Each wall is flat, endless, passes through zero and stands at right angles to its row. A trip goes straight from one point to another. List the walls that it crosses, first one first.
In the rows, zero is written as 128.

Walls:
(1): [162 165  93]
(2): [148 154 134]
(3): [ 73 128 129]
(4): [178 190 133]
(5): [117 143 101]
(6): [172 119 155]
(7): [64 58 86]
Trips:
[136  58 180] to [ 94  97 110] => 3, 6, 5
[122 132 176] to [ 80  86 178] => 4, 2, 7, 6

Walls:
(1): [131 134  89 130 140 139 133 167 199]
(2): [101 234 173 152  70 126 174  78 166]
(3): [119 153 170 153  71 161 125 195 199]
(4): [160 123 164 149  80 201 180 117 134]
(5): [115 123  99 176 160 140 142 108 125]
(6): [169 149  93 201 106  98 153  93  74]
(7): [123  97  63 123 165 108 179 132 142]
Trips:
[201  74  98 151  92 142  93 200  93] to [ 88 164 183 117 123 138  48 172 176] => 6, 4, 2
[ 80 121 130 173  91 130 140 144  90] to [115 104  70 126  97  72 143  89 174] => 7, 4, 3, 1

Walls:
(1): [123  85 145 109 217 103 125  83 211 161 128  72  44  88 172 131 142  97]
(2): [176 119  77 122  81 206 100 168 138 108 134 212 141 242 137 105 149 101]
(3): [151 171 135  92 173 115 114 151 127 169 131 147  99 118 110  89 163 208]
(4): [179  98 118 140 130 145  80 202 115 172 111 142 132 184  75 109 126 166]
(5): [130 170  83 158 135 123 145 163 104 146 121 138  82 135  90  94 131 142]
(6): [106  41  99 146 114 143 194 140 131 167 137  72 153 157 144 133 147 144]
(7): [145 147 111 144 102 118 135 137  95 153 120 118 137 139 136 166 107 121]
(8): [166 128 145 143 156 169 127 136 156 136 154  16  88  84  72 103 181 101]
Trips:
[141  60 153 144  81 119 133  74 114 149  93 105  82 119 106 101 193 107] to [194 113 166 192 117 117 160 156  80 125 112 195  73  31 142 133 199 110] => 5, 3, 6, 7
[132 151 191  84 216 107 160  97  95 112 137 185 165 101 169 112 130 154] to [147 119 191 125  60 103  46 116 111 178 159  94 124 158  92 107 114 198] => 1, 4, 7, 8

Walls:
(1): [112 164 114 136 156 111 140 122 185 151 131 166 129 133  85  43 125 139
 102 149 156 175 175 116  95 193 126  90 117 103  99 101 219 100 169 170
 124 158 163 132  68  44 146 129 171 157 147 119]
(2): [100 138 120 141 113 170  65 133 114 154 100  94 170  64 124 122 100 111
 147  94 124  97 118 124 157 125 125 125 114 153 160 137 159  94 129 119
 129 125 113 148 135 141 163  70  70 129 129 141]
(3): [ 84  99  81 107 126 134 154  86  87  73 126 113  75 173 136 167 119 142
 140 121 126 133 145 117 104 173 131 120 148 122 188 151  54 148  90  79
 107 163 177 138 155  93  99 166 203 114 174 121]
(4): [160 184  97 137 167 116 137 127  74  85 185 113 130  81 158 122 115 142
 119 119 140 120 174 153 145 147 127 143 114 133 138 119 104 127  84  99
 166 148  89 172 169 133 229 151 202 130 149 186]
(5): [102  79  67 105 115  83 131 153  98 114 115 170 130 108 196 110 135 174
 138 131 111  82  74 131  82 197  80 148 171 102 154  98 108 127 162  76
  61 129 192 136 126 153 107  79 132 164  41 121]
(6): [129 162 168 167 170 142  61 147  98 135 113 141 147 112 166  68 110 158
  41 110 131 127 187 202 104 195 154 111 129 133  96 135  97 142 187 142
 155 129 130 133  93 115  85 102 185 140  95 123]
Trips:
[164 118 202  42 244  97 168 119 179 148 106 138 147 119 150 116 174 198
  51  96 127 163 119 113 189 115 153 129 132 146  91  88 107  62 119 142
  69 137 109 172  78  91 103 141  63 174 151 164] to [121  19 132 136  98 141 111 143 172 141  79  96 128 114  70 168 122 157
 113 118 151 112 177 182  94 206 160  88 109  93  99  68 174  91  89 136
  68 120 119  84  53 126 169 121 162 110 100  86] => 5, 2
[119  41 194 107  84  99 171 155 129 123 135 141 143 180 192 170 167 122
 115 107  85 140 121  97 191 115 202  82 138  98 136 152 104 167 114  17
 130 181 106  87  71 111 109 108 109 114 150 193] to [185 207  72 128  93 147 219 105 153 159  35  73  16 128  61 136 124  96
 104 138 171 126 141 121 175 167  69 121  83 150 174 142 136 135 152 121
 151 103 115 119  91 121  82 166 227 213 100 193] => 5, 1, 4
[ 70  79 198 130  75 145 124 138 141 177 136  40 149 159  81 129 122 114
 128 177 175 108  88 111 148 108 213 160  41 127 111 125 120 105 155 159
  93 104 121  97 171  68 150 169  69  91 158 106] to [187 159 140 124  77 108 168 118 209  94 123 136  88  49  70 127 171  95
 159 124 124 129 180 120 162 148  86 132 155 138 155 102 121 115  91  64
 123 146  94 119 122 180 145 177 117 117 121  63] => 2, 4
[167 159 113  81 123  32 170  81 103 242 119 186 187 148  91 127 103 166
 117 107 120 107 143  62 102  96 160 117 120 103  79 130 175 133 119 122
  89 146 122 121 117 122  84  94 137 164 125 130] to [ 72 122 184 107 133  97 217 128 148 136  89 103 103 129 124  72 118  56
 150 156 127 199 152 152 155 112 125 112 176 202 143  37  99 217  57 107
  72 115 141 108 184  83  76 114 170 190 185  98] => 3, 5

Walls:
(1): [141  89  77  96  64  92 155  57 203 142 107 107 107 165 104 175 111 138
 134 147 156 106 170 102 121  87 175 143  94 146 131 160  86 146 113  95
 122 133 162 170 111  78 111  92  88 155  66  10]
(2): [175  55 110  80 116 118 107 133 110  88 113 149 131 213 173 143 110  87
 155 116 170 191  73 121 115 140 175  85 143  73 147  84 136  92  83  71
 159  90  86  98 128 148 101 111 133 178  90 147]
(3): [131 105 120 191 118  69 155  76  46 120 183 135  65 130 122 181 158 105
  43 132 155  60 103 177 104 165  87 139  70  94 213 181 158 131 175 141
 160  97 150 143 101  83 163  67 164 107 166  52]
(4): [ 98 167  74 143  41  75  84  80 139 134  93 116 178  97 120 175 130  72
 142  76  93 160  65 129 149 132  60 219 131 108 133 165 166 149  71 168
 202 192 168 119 181 180 123 191  59  77 138 137]
(5): [136  74 161 128  87 130  76  50 155 176  98 136 100 191 119 103 181 156
  80 118 113  87 198 106 144 141 194 199  83 126  72 100 161 136 159 128
 149 130  84 113 169 160 123 155 147 125 103 112]
(6): [201 203 120 169 138 129 129 157  41 146  84  84 135 120  95 169 128 135
 224  93  94 123 110 199 149 168 163 158 115 147  56 195 132 113 116  90
 120 174 105 179 100 113 103 123 106 141 164 124]
(7): [118 169 231 132 104 135  62 111 118 116  73 175 143 172 153 149 128 119
 123 146 171 121 114 143  81  88 183 137  98 155 107 170 190 135 133 112
 133 150  76 126 127 182 126 155  89 125 150 127]
(8): [ 83 136 157 142 144 186  84 143 129 138 164 154 113 128 120 148  82 172
 193  89 103 155 120 134 113 128 120 158 115 121  75 131  71  94 211 152
 169 170  75 152 123 103  91 127  99 193 131  48]
(9): [163 109  98 132 161 185  93 138 142  98 187 114 114 170 156 175  61 157
 129 170 140 175  74 140 109  91 225 152 129 142  91 128 128 195  98 185
 123 136 129 164 120 162 148 107 119 114 121 152]
Trips:
[117 158 129 137  59 195  33 150 160 110  89 105  58 118 118 124 156  24
  60 145 123 143 170  73 123 106 166 108 124 117 137 128 162 120  87 134
 178 122 121 116 109 132 130  56 163 131 107 183] to [131 180 115 181 161  97  87 144 181 182  89 142 137  82  99 109  97 184
 125 103 182  85 126 117  67 109 153 157  90 133 108 134 153 122 130 120
  58 119 153 180 104  99 108 120 107 101  27 105] => 1, 4, 2, 6, 8
[ 68 182 146 137  78 181  83 132  90  63 159 107  73  32 114 189 119 150
 150 197 133 128  92 122 139 126 120  97 156 147 110 170 114 157 196 159
 185 145  95 128 139  86 142 113  57 144 128 164] to [ 96 209 131 170 138 117  92 121 157 107 165 122 159  92 122 140 136 147
  82  75  83 223  80  91 163 145  95 166 210 174  23  60  77 139 144 114
  92 182 126  85 116  76 133 194  99  85 155 132] => 3, 7
[147  62 116 186  85 100 150 109 170 120 180 210 102 156 143 163 129 116
  91  56 104 175 129  82 117 167  88 115 131 148 211 149 153 141 125  73
 102  49 214  69 103 120  89 190  97 132  94 122] to [ 77 135 170 171 117 137 174  53 150 131 143 115 172  78 164  82 167 136
 166 122 151 132 149 159 132 109  95 150  74 121 142 149  86 175 119 139
 139 138 160 154 108 215  59 122 107 111 145 139] => 2, 7, 5, 8, 3

Walls:
(1): [ 86 170  99 147 114 140  72  94  96 134 151 192 124 174 114 164 111 155
 127  87 112 103 194 190 162 171 164 118 123  93 101  81  97 135 112 191
 204  76 173 138 145 127 163 134 134 163  70 160]
(2): [127 130 155 104 142  81 163 101 103  99 155 173 119 154 176  61  69  98
  97 146 113  83 102 142 112 117  95 140  95 105  84 192 134 148  55 182
 110 118  62 129 133 137 100 114 134 101 203 131]
(3): [146 161 171  99 143 111 150 178 183 138  93  64  82 152 117  89 187  70
  97 139 159 169 144 158 147 124 153 133 152  77 106 115 178 141 210 100
 177  92 137 134 137 146 193  91 132 170 142 109]
(4): [157 119 139 145  95  58 121 161  86 173  97 138 189  67  95  76 162  60
 102  64 134 179 141 103 190 245 146 148 195 121  55  79 131 101 164 165
 136 160 109 161 121 114 126 173  85  99 142 156]
(5): [173 129  79 104 164  71 104 147 152 160  88 177 123 133 127 167 177 106
 141 129 140 203 135  97 175 126 197 111 118 130 158 136 171 119 137 119
 185  89 161  85 168 129 127 124 146 103  54 142]
(6): [115 176  60  73  70 117 128  89 120 153  98 136 143 101 143 108 155 116
 133 135 127 110 141 124 162 106 105 123 120 103 150 111  94 130 103  77
  81 178 148 100 119 146  91 203  98  84 107 178]
(7): [133 175  98 114  75 107 142 108 156 132 129 168 170 101 147 170 104 179
 164 171 144 160 147  94  89 150 167 116 174  91 124 131 179 118  82 120
  21 136 124  67 125 147 124  87 150 122 116 119]
(8): [165  54  81 197 158 143 115  97 166  82  74 175 161  86 140 162 158  84
 125  97  99  97  67 128 105  69 167 140 126 134 197 221 134 155 152 130
  94  94 144  49  69 107  90 143 160  81  77 201]
(9): [110 127  64 141 136  94 174 201 172  64 196 144 166 165  69 160 122 156
 141 164  82  31 127 122 120 111 180 120 161 108 142 129 139 117 141 145
 125 171 125 109 120 127 129  97 118 108 175 105]
(10): [203 110  71 121 124 142 151  84 150  62 136  66 111 176 127 111 192  92
 174 131  97 124 125 128 159 138  90 133 140  81  73 142 186 159 171  89
  89 145 154 145 171 112 138 166 229 129 183 150]
(11): [131 161 165 138 190 147 135 139 122 103 137  87 145  88 141  69  91 113
 157 118  78  69  93 125 111  91 144 129  74 103 179 130 130  53 132 170
 105  93 184 127  49 158 131 119 150 100 135 185]
(12): [157  72 107 154 136 152 128 143 105 161 133  70 101 189 159 116 201 136
  83 152 109 103 165 175 163 134 104 120 114  95 200 136  85 107 124 127
 124 165 119  63 117 164 140 131 193  84  58 177]
Trips:
[124  69 101 125 187 118 157 105 148 146 146 138 129 184 100 109 178 100
 108 148  98 150  40  92  99 144 195 157 148 149  36 133 222  63 117 147
 147 154 153 173 109 110 137 160 166  70 171 117] to [151 120  92  69 105 115 123 115 149 110 191  96 198 124 174 136 188 104
 136 102  77 139 104 119 189 153 148 125 149 146  82 146 138 114 139 118
 120 134 151 142  91 109 103 104 122 141 124 205] => 6, 7, 2, 12, 3
[100 125 180 210 122 158 143 165 102 126 111 201 114 120 154 142 165 141
 102 147 122  67 182 179 103 154 141 150  87 140  82 110 145 118 173 123
 147 120 119 156  75 174  38 127 138 138 152 175] to [158  89  98 137 214 131 105 138 180 108 128 138 112  90 160 137 180 122
 120  34 119 152 100  87 150 117  84 107  45 183 117 117  97  95 160 137
 153 116 141  79 144  99 131 150  71 183  80 168] => 9, 2, 5

Walls:
(1): [156 122 145 132 123 118 122 163 117 176 125 139 169 141 100 131 161 195
 144 176 153  45 178 216 121  90 170 150 122 133 118 135  92  72 139 149
 147 112 120  52 191 115 148 140 174 106 149 111]
(2): [126 158 157 160  86 127 134 115 169 228 114 119 117 122  87 127 130 123
 126 192 149 102 173 129 107 123 124 133 111 155 163  71 144 151 155 122
 150 166 102  83 170 112  92 127 198 102  81  98]
(3): [ 76  99  64  99 129 154 144 108 109 207 120  83 186 107  98 175 114  60
 168 161 157 112 102  75 157  83 131 109 161 126 102  94 125 112  91 134
  92  99 120 159 107  95 129 145 190 113 143 192]
(4): [142 214 132 165 141 133 106 119  71 123 124 169 171 125 157  72 141 126
  74 116 206 113 147  97 186 115 144 105 142  83  79 142 191 100 139 132
 146  65  86 158 139 100 118 155 151 112 109 120]
(5): [144 146 144 164 152 173 102 117 184 165 168 150  57 126  58 112  93 179
  85 147 120 134 146 106 138 162 143 115 186 147 113  91 140 148 149 127
 186 139 119 159 114 163 131 159  99 101 173 150]
(6): [129 152 200 119 105  98  47  52 104 142 140 108 150 138 144 105 113 128
 114 162 111 149 143 161 152 127 137 148 101 114 110 202 143 110 162 117
  59 107 125 157 137 175 127 141  56 193 122 168]
Trips:
[147 154 144 101 142  60 149 137  88 147 108 147 153  58 114  75 191  83
 116 106 118 116 166 141 105 153 110 171  65  79 112 106 100 140 102 130
 142  96 142 101 138  61 129  76 105 134  81 116] to [167  92 144 147 129 122 131 110  56 147 153 143 103  85 110 144 149 105
  78 106 116 176 103 147 183 134  81 118  93  90 185 172 148 108  87 120
  74 111 118 167 137 158 144 106 116 194 181 133] => 6, 2, 1
[116 137 121 215 110 130 113 136 147 163 129 147 103 150 131 120 178 120
 111  79 120 103  95 151 115 107 116  83 114 142 117 103 164 125 141 123
 162 106 122 172 146 167 111 100 133 123 122 147] to [ 75 171 203 177 114 158  90 138  99  86  75 221 135 139 109 149  80  77
 163  98 144 182 163 108 162 132 147 149 144 126  89 130 119 161 108  95
  87 158 128 117 142 122 121  64 102 100 143  99] => 6, 2, 5
[159 120  78 146 170 164 104 194 162 139 132 129 104 145 114 113 133  55
 128 129 102 156  91 119 144 211 143 184 166 134 138 153 149 138 124 134
 138  96 115 184 110 119 103  99 168 117 104 153] to [ 59 158 109  77 187 102 158 142 148 148 173 143 125  88 171 115 108  99
 121 136  62 124  95 117 165 147 116 155 173  89 114  98  46 150 168 139
 136  98  97 148 133 152 148 141 132 105 108 174] => 4
[170 100 155 127 108 133 141 140 167 109 116 148 184 142 187 195 149  87
 130 147 179  99 131  99 143 150 105 122 137 177 182 120 155 158 137 108
 145 128 128 141 173 149 117  57 198  76 163 117] to [112 180 108 146 152 172 151 207 126 135 136 137  99 171  85 122 154 142
 136 134 101 145  97 166  78 180 121 183  66 139 139  83 135 145 194 124
 100 121 118  95 169 146 154 103 136 179 148 146] => 3, 5
[143 172 150 116 192 111 176 117 157 112 144 149 148 118  76 143 149 112
 102  94 108 172 137 112 115 116 137  94 119  85 110 162 117 146  80 118
 149  89  54 107 148 162 123 154  99 149 152 173] to [109 125 132  83 127  89 164 138  83 130 105 107 157 162 112 126 148 110
 105 147 134 131 176 148  62 134 110  89 195 134 133 170 117 135 174 126
 135 163  74 149  98  80 122 148 114  84 177 125] => 3, 6, 1, 5, 2
[165 131 129 174 169 162 128  84 107 130 151 131 139 111 120 176 128 108
  83 113 162 154 124 108 134 120 184 165 150 122 132 136  92 130  86 134
 145  83 140 121 161 141 109 127 175 114  67 145] to [122 186 174 122 109 112  41 110 177 175 109 111 124 128 157 109 121 137
 148 111  90  73 119 177 178 128 190 118 127  88 108 107 229  49 135 189
 167  89 220 117 172  97 141 113 158 134 154 104] => 6, 3

Walls:
(1): [139  75  66 180 135  92 106 129 118  97 123 172 173 132 133 136  36 114
 141  82  81 120 135 146 176 137 160 213 151 158 116 111  96  65  99 111
 140 163  80 148 111 146 172  94 180 153  90 183]
(2): [124 104 198 116  44 190 122 105  99 113 133 199 195 151 124 152 124 183
 164 133  96 125 123 138  72 116 121  95  59  89 140 108 111  95 147 113
  71 135 154  89 102 102 111 220 106 122 116 157]
(3): [ 73 164 117 109 126  96 155 142 130 150 192 135 134 114  85 170 147 122
  81  94 132 194 149 122  80 176 159 182 161 171 135 169 121  69 132 163
  88 105 159 144 122 138 121 120 113 111 155 137]
(4): [149 152 101 130 116 238 173 137 118 138 118 108  79 114 120 160  88  59
 151 214 115  84 162  86 110 131  24  87 123  90  92  94 131 120  93  93
  63 129  99 134 148 121 100 120 172  78 165 120]
(5): [167  67 143 153 161  80 132 137 117 151 138  97 124 107 155 141  81 108
 125 168 115 126 147  53 165 149 141 178 136  82 109  31  96  88 105 156
 165 106  99 131 132  53 106 148 151 226 115 184]
(6): [113 111 159 131 112 118 138  60 190 130 179 137 179 110 134 180 112 162
 107 173  86 128 130 183 107 114 121 177 115 170 109 120 111 120 122 101
  40 104 105 150 147 133 214 164  84 161 158 186]
Trips:
[ 88 107 167 126 123 151  98 103 141  95 106 154 129 141  94 108 147  88
 127 127  94  70 127 131 134  87 116 138  80 123 131 144 142 107 104 112
  91 165 131 121 135 138 133 198  97 169 167 109] to [ 70  87 141 159 128  54 111 117 181  85 123  93 114 100 102 211 162  99
  61 154 182 167 132 172 193 190 238 133 126 102 177  51 130 161 115 135
  42 143  78 113 139 140 115 123 108  91 183 165] => 4, 3, 5, 1, 2
[124 129  83 146  96 135 173  92 101 142 182 137  55 118 140  95 125 163
 105 178  41 174 113 146  96 125 125 100 152 125 126  90 132 186 106 167
 105 156 105 116 102 148 165  65  98 108 135 110] to [100  86 143 151 108 124 170  99 153 124 152 148 153 124 129 121 117 107
 113 201 152  84 145 117 116  61 227  38 178 105 148 150 146 146  72 124
  75 110 121 143 226 186 249 127 221 122 115  19] => 3
[108  84 151 153 139 138 123  85 193 139 127 158 143 102 127 161 159 105
 141 136  85 102 172 133 138 166 146  89 175 154 126 105 166 100 101  41
 105 102 155  62 171 163 138 100 166 106 124 220] to [180 126 168  46 119 147 140  67 105 170 183 173 102 164 100  87 109  91
  78 153  83 119 156 154  79 101  97 119 161  91 143 155 116  99 116 141
 109 148 111 114 118 148 144 150 178 163 117 144] => 1
[166 108 136 159  90 103 179 100 131 182  96  48 170 140 111 144 150  87
 155 187 149 186 115 150  89 155 168 134 107 126 165 188  75 115  66 142
 134 108 174 122 132 101 114 115  37 151 125  75] to [131 109 124 147 101  83 113 156 143  84 190  96  96 178 115 108 144 186
 123 148 145 122 134 131 159 147  87 106 137 123 142 107 144  65  89 150
  90 124 126 121 170 151 106 144  84 164  61 119] => none
[122  92  78 157 163  78 108  73 151 122 104 119 144 129  81 104 134 146
 158 156 125  64 145 113  76 126 170 150 134 128 120 153 111 240 162 121
 167 178 133 127 142 124  67 146 109 152 111 170] to [129  73  76  76 104 151 198  96  96 165  89  94 123 153 138 127 102 166
 100 115  87 142 117 136 130  73 133 122  95 147 123 147 128 113 110 134
 154 113 150 118 123 147 165  33 150 130 143  92] => 5, 4
